Each row is a point. Each copy is the shape, with its points in the same order, stretched, turned, moved and blurred by noise. Is it also mirrored, or only turned?
(in the rows, 128 means zero)

Shape, 8 rows:
[[111  91  85]
 [103 109 107]
 [115 111 143]
 [187 128 135]
 [163 184 146]
 [146 163 159]
 [151 109 152]
 [164 119 110]]
Copy 1:
[[111 170 128]
 [115 158 135]
 [113 114 128]
 [129 100  79]
 [173  89 126]
 [145  86 127]
 [110  97 103]
 [126 131  92]]
Copy 1 is: only turned
Copy 2:
[[182 133 114]
 [160 133 142]
 [142 109 143]
 [103 104  59]
 [ 58 137 104]
 [ 74 122 125]
 [124  95 106]
 [130 123  74]]
Copy 2 is: mirrored

Shape (10 x 6):
[[169 128 166 162 144 167]
 [128  84 115 148 151 101]
 [120 140 111 147 132 120]
 [147 138 138 116 100 110]
 [ 98 109 137  91 148 115]
 [170  93 112 133 134 115]
 [102 191  77 106 135  77]
 [147 121 117 130 124 146]
 [158 130 139 163 189  94]
 [174 113 109  92 143 134]]
Copy 1 (10 x 6):
[[140  93 152 138 100 145]
 [ 95 126 110 140 179 173]
 [131 149 108 138 145 130]
 [147 121 122 116 144  80]
 [ 93 159 126 104 159 133]
 [108 105 127 155 167 130]
 [146 206 108 128 182  91]
 [121 122 125 147 129 108]
 [128 127 150 142 178 202]
 [103 122 154 155 154  98]]
Copy 1 is: mirrored
Copy 2, 10 rows:
[[135 167 154 133  77 202]
 [105 171 110 144 177 143]
 [129 113 149 128 146 136]
 [154 156 150  97 134 115]
 [103 145  98  97 149 105]
 [147 180 115 118 177 155]
 [124  65 156  84 178  97]
 [155 135 120 109 132 153]
 [ 78 181 161 141 153 192]
 [154 152  89  75 158 161]]
Copy 2 is: mirrored

Shape (13 x 8):
[[195 135 111  90 132 156 118 128]
 [112 118 184 117 115 153 109 177]
 [102 126 114  91 126 148 119 118]
 [102 109 147  75 133 109 112 125]
 [175 161 151 156  99 161 165  97]
 [160 121  83 131 146 152  90 132]
 [119 183 127 117 157 174 145 137]
 [142 109 109 124 165 128 165 135]
 [105 121  83 141 147 127 158 152]
 [108  81 125 154 122 163 158 171]
 [152 115 136 135 124 134 140 190]
 [135 149 111 114 155 155 153 149]
 [119 102 121 116 143 131 108 126]]
Copy 1, 13 rows:
[[101 106 137 104  99 123 141  78]
 [ 98 116 183 175 129 133 112 146]
 [ 95 171 123 109 109 139 100 139]
 [ 77 168 127 124 153 122 119 126]
 [168  41 106 122  75 119  86 139]
 [144 153 130 132  95 154 143  72]
 [ 88 124  97 136  32 142 142 157]
 [136 157 105 143 115  90 146 121]
 [160 176 117 134 105 129 148 160]
 [180 164 171 169 120 102  93 161]
 [147 112 176 160 132 107 156 133]
 [119 139 121 136  76 122 154 141]
 [130 168 125 144 125 130 109 108]]
Copy 1 is: mirrored
Copy 2:
[[166  93 147 187 179 142 137 154]
 [ 52 158 100 189 130 130 162  82]
 [154 115 103 167 108 110 114 107]
 [102 126 143 180  91 126 100 102]
 [160 131 155 100 113 111 205 112]
 [173 122 122 157 214 112 104 146]
 [181 114  84 148 141 152 158  58]
 [132  69 151  97 166 123 111  94]
 [133  90 100  70 158 126  95 100]
 [ 70  98  89  91 156  81 142  96]
 [ 65 111 116 127 179 151 138 118]
 [154  86 106 129 162 150 133  88]
 [125 127 133 154 148 100 107 106]]
Copy 2 is: only turned
Copy 3 (13 x 8):
[[108 123 139 118 175 147 193 148]
 [128  63 136 121 142 164  98 119]
 [103 107  62 144 115 142 159 147]
 [107  84  89 109  88 158 147 132]
 [143 132 169  90 193  79 136 197]
 [105 174 105 144 153 137 160 129]
 [114  78  83 136 180 106 167 114]
 [105 102 151 145 137  93 171 111]
 [122 114 117 174 119  88 166  99]
 [120  95 156 190 133 108 116 127]
 [141  86 190 141 150 127 144 101]
 [114  84 121 150 159 105 182 105]
 [102 129 100 131 116 142 135 131]]
Copy 3 is: only turned
Copy 4, 13 rows:
[[123 107 142 150  85 148  75 154]
 [137 113  79 119  97 144 161 131]
 [147 170 108 142 125 137 124 151]
 [137 140 101 128 119  93 134 172]
 [160 140 151 117  94 110  76  67]
 [113 115 118 165 136 185 101 130]
 [121 162 149  92  98 163  93 117]
 [147 140 171 118 132 127 118 157]
 [138 170 163 128 160 147 154 137]
 [176 155 134 138 151 174 176 130]
 [128 115 143 137 110 149 159 128]
 [134 156 166 113 109 153 107 146]
 [131 123 111 138 143 138 127 151]]
Copy 4 is: only turned
